Rows are points. Two turns around zero, p and q, are shown by what they do to some points. Where does a point land after both, in the order given? Backwards means that the second turn is done in reverse. Each puzzle has new turns, and all numbers are rounded.
In the rows, 128 means zero.

Turn p:
[ 76 138] => [154  82]
[137  95] => [147 156]
[143 139] => [110 132]
[125 124] => [133 128]
[159 144] => [ 96 141]
Turn q:
[ 88 123] => [ 94 106]
[140 115] => [145 122]
[148  90] => [163 103]
[137 143] => [129 145]
[127 169] => [109 164]
Where do these land?
p, then q: [132 162] => [111  98]
q, then p: [111 165] => [129  87]
p, then q: [146  97] => [124 164]
q, then p backwards: [117 125] => [128 139]
q, then p: [134  91] => [137 164]

Turn p:
[159 148 143 131] => [128 128 115 166]
[124 136 145  65] => [110  65 131 131]
[ 93 143 140 150] => [ 94 151 119 111]
[123 111  91 137] => [149 143 156 111]
[141 103 121 156] => [158 153 120 122]
Turn q:
[118 136 110  86] => [145 152 147 160]
[115 118 130 177] => [134 104  92 100]
[121 130 146 101] => [136 142 157 124]
[135 158 128 100] => [118 164 142 141]
[151  99 126 175] => [107  80 103 116]
Where do these land?
q, then p: [127 138 140  80] => [100 134  94 151]
p, then q: [149  91 140 130] => [101 116 127 160]
p, then q backwards: [136 117 170 141] => [120 142 101 162]
p, then q backwards: [133 116  83 149] => [100 137 148  91]
q, then p: [121 173 103 113] => [101 158 149 157]
q, then p: [101 132 131 155] => [145 110 154 141]

Turn p:
[118 137 133 211 130 144 132 143] => [141 126 155  76  91 138 109 175]
[131 129 136  99  78 163 127  93] => [146  81 130 136 182 131 115 113]
[122 126 158  40 146 124  98 177] => [112 147 102 225 131  97 105 115]
[158 167 136 107 121 119 149 120] => [103 150 140 133 173 144 125 126]
[115  98  99 117 130 122 165 109] => [156 131 133 120 133 119 175 103]
[116 114 122 151 161 123 110 115] => [112 117 128 111  88 119 137 121]
[135 100 142 148 134 113 128 120] => [135 137 122 103 110 121 117 107]
[139 144 144 150 165 145 110 150] => [103 134 153 136  92 135 103 144]
[110 143 128 127 116 115 130 117] => [121 124 118 118 145 115 137 141]
[136 123  82 129  99 114 132 135] => [150 130 101 124 138 161 157 136]
Turn q:
[130 135  99 138  81 113 124 141] => [128 113 111 108 119 145  80 131]
[125 128 102  99 159 115  72 122] => [ 97 157 184 103 129 137 125 118]
[124 150 156 112 175 137 157 155] => [142 133 124 144 174 127 172  99]
[125 177 130 151 112 129 109 168] => [176 132 130 119 140 153  96  97]
[157  92 122 155 132 102 101 132] => [107 126 146 151  94 170 122 139]
[130 137 119 159 155 139 129 125] => [145 142 142 152 145 136 126 147]
[129 148 142 111  88 138 157  95] => [143  89 109 110 122  83 125 135]
[ 83 120 152 143 153 119 167  76] => [147 134 113 117 134 108 185 187]
[138 101 133 123 120 147 109 150] => [112 145 121 146 105 128 118 103]
[140  92 124  89 105 142 154 116] => [ 83 110 100 131 117  93 130 125]
Where do these land?
p, then q backwards: [100 106 166 133 115 153 135 131] => [139 165 127 133 105 157 124 102]
p, then q: [163 186  88 125 121 157 120 136] => [152 184  97 169 139 109 137 112]
q, then p: [137 102 156 146 106 127 145 104] => [172 141 109 115 131 149 133 137]
q, then p backwards: [119 119 150 152 130 111 151 150] => [135 118  89 119 108 119 117 140]
q, then p backwards: [110 128 128 131  97 124 134 136] => [128 113 131 145 112 110 110 129]
p, then q: [129  90 141 102 128 125 154 133] => [139  91 159 135 125 130 131 150]
p, then q: [130 106 146 146 140 135 118 143] => [131 116 135 115 100 127 109 117]
q, then p: [114 119 176  94 166  76 113 113] => [164 148 174 135 180  93 140 109]
q, then p backwards: [132 179  59 130 159 140 117 108] => [138 177 183 133  99 159 170 126]
p, then q backwards: [147 145  70 121 117 132  94 126] => [142  99 138 147 136  79 158 150]
